Each wall is flat, endless, passes through zero and stands at right angles to its row. A trip goes straight from one point to another. Which walls does it cross, in order?

Walls:
(1): [ 41 -33]
(2): [45 11]
(3): [10 18]
Trips:
[-28  14] to [ 30 -33] -> 1, 2
[-8  1] to [-23   4] -> none
[-37 -16] to [-11 -60] -> 1
[-19  31] to [13 35] -> 2

Walls:
(1): [-36   4  11   3 -35  16   9 -36   5  27  28 -21]
(2): [ 41  37 -36  32 -24 -11  12  33 -21  21   9 -26]
(3): [  1  -2  25 -18 -17  10  17  30  16  21 -60  -8]
(4): [ -8 -14  -5  -8  28 -39  11  -9 -11  18 -18  30]
Trips:
[ -7  16  -2 -27  -7  23  -3 -15 -15  19  -6  -6] to [-18  -2  20  30   0  -2 -12 -29   0  13 -41 -25] -> 4
[ 13  23   3  -6   2  29 -39   1   4  -8  52 -18] to [ 17   4   5  -1   8  10 -33  -3  -7  -8   1   8] -> 1, 2
[-13 -24  -9 -28 -12 -45   9   3  26 -23  25  24] to [ 19  25 -11  14  -7 -13 -37  34   9  17 -42  27] -> 3, 2
[  0  37  -5 -36 -12 -36  -2  23  -6  -6   9 -12] to [ -1  -4  -9   8  -4  18  30  55 -12  13   6  -9] -> 4
[ 29 -36   3 -18 -22  16 -22 -38 -39   0   2  18] to [ 49  36   9  14  33 -20 -35  14 -52  20 -21 -44] -> 1, 2, 3
[  5  -5  10  -7 -20  31 -26 -16  -7  -9 -13   5] to [ -1  -9   0 -32  50 -12  28  45  11   0   1 -23] -> 1, 4
[ 13 -17  16  55  33  -1  14  28  42 -22 -32 -44] to [-20  12 -35 -16 -32   2 -12 -20 -10  10 -35  42] -> 4, 2, 1

Walls:
(1): [ -4  -9   8   5  -3   4   6 -22 -15  20  -1  -7  -3  12  10  16 -14 -18
   2 -20 -21   8   9  -2 -32  17  -9 -20 -19  10  18 -13  10 -16 -13  16
  11 -14   6  -8   2 -22 -13   3 -16   0  13  14]
(2): [  5  13  11  -9 -26  14 -28  -9  21  -1  15 -16  12   9   8  18 -23  13
  27 -28   3  17  26  -3   3 -22 -17  12  -3  -5 -16   0   0 -15  -1   3
 -10 -42  -3 -36  22  -1 -16  25   1   3 -15  -8]
(3): [  5  18 -16  11  -9  -5   2   4 -16  14 -16  -6   7   4 -28  21   0 -18
  -9 -35  21   1   4  -5 -24   0 -27 -13  33  31   7  24  -8   4   9   5
   5 -28  18  17  10   1 -21  -2  28   0 -11  -8]
(4): [  6  17   0  -7   6   8 -16   8  21 -34  -4  12  12  21  17  16   6   8
  22  35 -32   4  -8  -8 -14  14  -5 -24  -6  -7   2   5   9  12 -37   3
  27  -8 -15  -6  -8  -4  11 -23 -20  17  24  23]
(5): [ 16   1  11  31  10 -13 -11 -32  -8  -3  -2 -19 -16   3  -8 -36   6  -3
   8  -4 -12  -1 -27  -5   4  -3  30   2  19   4  -7   9 -11  -6   0 -14
  19  15 -17 -16  20  -1   6  25   6   1  -3  12]
(6): [-15  16  23 -17  13   4  14 -26 -15 -14  -2  11  15   1   5 -13  -3 -16
   3  -2   5   9   7 -12   8  -7 -46 -13  18   6 -18 -20  17  34 -13  -2
 -21 -24  -5 -22  16  -4 -10 -36 -13   7 -10  -6]
Trips:
[  5  16  -3   3 -17 -12  22  29  -4 -17 -16  -7  29   8 -15  -6   3  14
 -15  -7 -19  27  -6 -30  20 -12  11  10   9   0  21 -21   9  15  13  -8
  -1 -36  11 -10  15 -12 -10 -23  16  27  -2 -18] to [-28  -2  -9 -11  18 -22   0  32 -26   5 -17  -2  15   1  -4 -12   2  -9
 -12   6 -18  16  29  -5  18 -26  -6   0  -8   0  -4   5   0  -3   0  -5
 -15 -12  -6 -11  -9  -5 -17  19  14  12 -18  12] -> 4
[ 27 -21  -6   1 -17  13   2  -5   0  -6  19   0   2   5  -6  18  25   1
   4  -7  -6  15  -2  12  -4   6   0 -13 -24  -2  27  -1  16   0  -1  13
  14 -20  -7 -14 -27  -6  29  32  -4  -5 -10  -3] to [-10  41   1   1  16  -4  -9  18  -9   0 -12  29   2 -16  -7   8  23  10
 -10  -9   1 -10 -19  18  -1 -37  -3  19  19  -4 -16   0  20  -9 -12  12
  -4  -8   8 -19  10 -40   7  25 -28  25  -6   9] -> 5, 6, 1, 3
[ -4  -9 -18  10 -14 -10  14  29  -6   5 -12   9  12  -8  17   7 -10 -25
  11 -12   3  -1  -6  -5   7  -9 -13   6   8  13 -18   3  -3 -10   8 -11
  -6 -14  27  -4 -17 -19  15  26   9  23  -8 -18] to [-29   9  -1  -7 -21  -4   6   1 -13   6   1  -3  10   8  -3 -17 -31   1
  -1   0  31   0   3  14  11 -29 -13  -5 -15  16 -11 -13  -7  -2   6  -3
  24 -22  -5  -2  -6  11   0  24 -21  13  -3 -25] -> 6
[ -1  12  -2   3   7 -23  -4   1   3  13 -13  -2   6   1  24  -7  13 -24
 -23  -9  -2  -4   8  24  32   1 -11  14  -4   5 -21  36  11   4  18   7
  -2  -8   0  12 -10  19   6  12 -22 -11 -20  41] to [ 17 -21  17  -1   4   2  -2   2  -1  23  20 -10   9  -3   4  14  -7 -25
  -3 -14  -5   6 -15   4  -8  -5  -4  10 -12 -10   5   1  -5   0 -21  25
  -9  13 -17   0  18 -19   4  15  15   2  18  -5] -> 1, 2, 3
[ 11  -1   3  11  14  39  19   1   6   1  -3 -11  -2  20  12 -13 -21  29
   3  -6  13 -16  16 -14   8  44   4 -18  10 -13   5   7  13 -18 -24  16
 -12 -31  13  -4  13  -9  -8 -30   8  60  12  16] to [ 12  -4 -29  21  -1 -10  -9  -4 -20  -8  -9  -1   8   9  -4   0  -7   9
  15  28  24  -3  23  -5  -9 -11  -4 -11 -44 -39   7  18  18  18  10   9
  -1   5   2   5  34  22  -7  32 -10 -19  18   7] -> 3, 6, 1
[ 29  32  21  25 -13  14   9  -8 -33 -40 -10 -39  17  -8  -2  14 -14  31
   1  23  19 -17   3  -3 -25  -9   3  12  14 -21  -4   9  23   9 -28  16
 -11  18  13   4 -18  19  13 -14 -35  28  11  17] to [  4   3   7 -21   8  -1 -10 -10  -5   9  12  15 -26 -17  15  -1 -19   4
 -30   6  -4  19  -6  -9  -8  -5   5   5  -9  -8   8  11 -15  -5  -8  28
 -16  18 -17   3  25   5 -10   8   4  20   4  -7] -> 1, 6, 4, 2
